Each row is a point. Each copy is the shape, with its points in the same order, stretched, turned, moved and blurred by noise. Is it also mirrored, or only turned?

Shape, 7 rows:
[[-0.15  0.50]
 [ 0.09  0.06]
 [-0.14 -0.35]
 [-0.12 -0.44]
 [ 0.30  0.16]
 [ 0.26 -0.11]
 [-0.19 -0.36]]
Copy 1 (7 x 2):
[[ 0.56  0.54]
 [ 0.12  0.29]
 [ 0.08 -0.19]
 [-0.02 -0.27]
 [ 0.00  0.43]
 [-0.15  0.16]
 [ 0.15 -0.22]]
Copy 1 is: mirrored
Copy 2:
[[ 0.16  0.32]
 [ 0.12 -0.12]
 [-0.29 -0.35]
 [-0.33 -0.39]
 [ 0.34 -0.22]
 [ 0.15 -0.41]
 [-0.33 -0.34]]
Copy 2 is: only turned

Shape (6 x 3):
[[ 0.06  0.25  0.03]
 [-0.58 -0.08  0.24]
 [-0.02  0.32 -0.31]
 [ 0.01  0.39  0.13]
 [-0.03 -0.13 -0.35]
 [-0.08 -0.41 -0.33]]
Copy 1:
[[ 0.21 -0.27 -0.02]
 [-0.29 -0.19  0.61]
 [-0.07 -0.47 -0.26]
 [ 0.27 -0.44  0.04]
 [-0.25 -0.01 -0.23]
 [-0.38  0.27 -0.18]]
Copy 1 is: mirrored
Copy 2:
[[ 0.16  0.17  0.09]
 [-0.61  0.07  0.35]
 [ 0.12  0.39 -0.20]
 [ 0.19  0.26  0.23]
 [-0.05  0.06 -0.33]
 [-0.20 -0.21 -0.42]]
Copy 2 is: only turned
Copy 3:
[[-0.21  0.19 -0.02]
 [-0.70 -0.43 -0.06]
 [-0.13  0.22 -0.37]
 [-0.35  0.29  0.04]
 [ 0.03 -0.19 -0.31]
 [ 0.10 -0.49 -0.27]]
Copy 3 is: only turned

Shape (9 x 6):
[[-0.08  0.00  0.11  0.17 -0.04 -0.01]
 [ 0.27  0.33  0.01 -0.17 -0.17  0.48]
 [ 0.17 -0.30 -0.11 -0.29 -0.23 -0.16]
 [ 0.19 -0.31 -0.08 -0.19 -0.14 -0.66]
 [-0.10  0.42 -0.18 -0.24  0.04 -0.19]
 [-0.02  0.16  0.16 -0.21  0.13  0.62]
 [ 0.24 -0.01  0.24 -0.45 -0.33 -0.41]
 [-0.57  0.54 -0.15 -0.25 -0.39  0.28]
 [-0.15 -0.50  0.14  0.12  0.42  0.07]]
Copy 1 (9 x 6):
[[ 0.01 -0.03 -0.06  0.14 -0.11  0.14]
 [-0.14  0.03 -0.71 -0.13 -0.09 -0.17]
 [ 0.35  0.20 -0.01 -0.46  0.18  0.01]
 [ 0.53  0.22  0.26 -0.24  0.35 -0.11]
 [-0.14  0.53 -0.09  0.07  0.10 -0.24]
 [-0.48 -0.14 -0.51 -0.26 -0.10 -0.11]
 [ 0.41  0.19  0.04 -0.29  0.10 -0.50]
 [-0.30  0.59 -0.27 -0.16 -0.53  0.00]
 [-0.25 -0.35  0.20 -0.14  0.18  0.34]]
Copy 1 is: mirrored
Copy 2 (9 x 6):
[[-0.03  0.15  0.01 -0.03  0.26 -0.01]
 [ 0.27  0.39  0.07  0.18 -0.25  0.45]
 [-0.01 -0.16  0.16 -0.34 -0.20 -0.07]
 [-0.05 -0.21  0.17 -0.33 -0.09 -0.59]
 [-0.30  0.41 -0.13 -0.15 -0.21 -0.17]
 [-0.13  0.30  0.12  0.30 -0.14  0.57]
 [ 0.05  0.12  0.42 -0.39 -0.21 -0.26]
 [-0.44  0.69 -0.22 -0.41  0.02  0.46]
 [-0.43 -0.30  0.09  0.25  0.26 -0.05]]
Copy 2 is: mirrored
Copy 3, 9 rows:
[[-0.10  0.01  0.18  0.07 -0.11 -0.13]
 [ 0.38 -0.05  0.00 -0.12  0.00  0.48]
 [ 0.08 -0.37  0.05 -0.30  0.27 -0.20]
 [ 0.12 -0.21  0.04 -0.19  0.40 -0.61]
 [ 0.21  0.42 -0.20 -0.19  0.07 -0.12]
 [ 0.02  0.16  0.24 -0.21 -0.13  0.58]
 [ 0.48 -0.16  0.34 -0.35  0.16 -0.31]
 [ 0.18  0.26 -0.27 -0.47 -0.59  0.25]
 [-0.62 -0.02  0.39 -0.07  0.13  0.02]]
Copy 3 is: only turned
